Every row gives one point. To make a cloud, some directions were put in groups of two or more. Within a group, all points are equally far from the middle, so they leave a hole (a ring in 2 directions, a hollow ball in 3). The other directions are filled evenly. Then the cloud was stretched, turned, moved and blurred a little. Count the holes, and give their numbers of directions, smallest first.

Cloud:
.41	-.59
.35	.54
-.34	.56
.36	-.03
.46	-.17
.50	.31
-.21	-.10
.14	.55
-.51	.09
-.06	.23
-.35	-.44
.36	.52
-.01	-.18
Holes: 0

Cloud, 20 rows:
.27	.28	-.36
-.14	-.50	-.35
.05	.42	.29
.10	.34	.33
.30	-.03	-.41
-.48	.44	.26
.10	-.31	.28
-.02	.60	-.21
-.09	.19	-.66
.22	-.11	-.49
-.25	.62	.09
-.13	-.55	-.08
-.76	.07	.09
-.07	.21	.46
-.44	.49	-.43
-.47	-.35	.24
-.70	-.17	.12
-.20	-.06	-.69
-.41	-.09	-.65
-.70	-.23	.06
Holes: 1 (3)

Cloud, 30 rows:
-.35	.46	.07	-.15
.03	.78	-.29	-.39
-.03	.58	.10	-.51
.16	.60	-.52	.03
-.05	.54	.01	.27
-.19	.05	-.57	-.51
.08	.73	-.44	-.15
.42	.40	.20	.00
.13	-.44	-.35	.32
-.18	.20	-.40	.61
.27	.24	.26	.27
-.26	.42	.13	-.35
.36	-.10	-.71	-.20
.12	-.55	-.04	.23
-.13	-.52	-.30	-.02
-.01	.51	.20	-.47
-.30	.27	-.55	.21
.81	.27	-.20	-.15
.64	-.08	-.04	-.14
.34	.40	-.34	.28
.25	-.01	.11	-.73
.14	-.24	-.09	-.60
.02	.57	.19	-.13
.02	-.23	-.65	-.03
-.18	.50	-.43	-.62
-.34	.41	-.10	.52
.17	-.14	-.47	-.75
-.60	-.32	-.29	.02
.10	-.22	-.32	.64
-.57	.28	-.31	.18
Holes: 1 (3)

Cloud:
-.35	.71	.03	-.20	.01	-.37
.42	-.03	.07	-.20	-.06	-.27
-.59	.33	.15	-.16	.31	.13
-.12	-.44	.17	-.21	.19	.16
.21	.21	-.09	.04	-.45	-.14
.14	.39	.76	.07	.20	-.09
-.06	-.01	.73	.01	.15	-.06
.28	-.03	.08	.49	.24	-.25
-.08	.51	.57	.15	-.25	.31
.12	-.01	-.18	.20	-.73	.06
-.27	.54	.28	.27	.30	.24
.14	-.01	.63	.30	-.05	.01
.09	.60	.16	-.02	-.06	-.03
.07	.14	.41	.28	-.39	-.11
-.01	-.08	-.32	.58	.08	-.29
.17	.27	-.15	-.20	.20	.19
.28	-.10	.85	-.30	-.13	.01
-.22	.75	.16	.15	-.09	-.23
-.36	-.32	-.42	-.16	-.25	.33
.08	.17	-.20	.08	-.29	-.28
-.01	.61	.34	.13	-.24	-.04
-.22	-.38	.04	.29	.04	.10
-.02	.38	.14	.10	.22	.06
-.24	-.22	-.02	.01	.16	-.12
.60	-.22	.32	.07	-.02	.03
.15	.12	.03	-.07	-.09	.34
-.18	.20	-.21	-.30	.18	.24
.19	.14	.18	.04	-.08	.39
-.32	.07	.11	-.18	-.04	-.16
-.24	.40	.52	.08	-.01	.38
.18	.18	.94	.23	.33	.25
.17	.14	.40	.17	-.34	.38
.23	-.17	.14	.25	.02	-.05
.27	-.24	.41	-.20	.04	-.17
-.21	.29	-.05	.35	-.01	-.22
-.28	.24	.18	.27	.35	-.33
.13	.13	.66	.12	.37	.35
.29	-.02	-.09	.64	.29	-.27
-.28	.38	.26	-.19	.36	-.27
-.04	.39	.47	-.10	.66	-.17
-.07	.42	.22	.21	.36	-.24
-.15	.25	-.06	-.15	.01	.36
-.33	.02	.14	.27	-.38	-.04
.28	.06	.01	-.01	.33	-.25
.10	.78	.22	.44	-.01	.21
-.10	.13	-.41	.47	.15	-.08
.46	.04	-.08	.07	-.04	-.35
-.10	-.30	-.18	.33	-.03	-.43
-.15	.32	.46	.28	-.06	.47
-.22	-.12	.18	.23	.05	-.56
Holes: 0
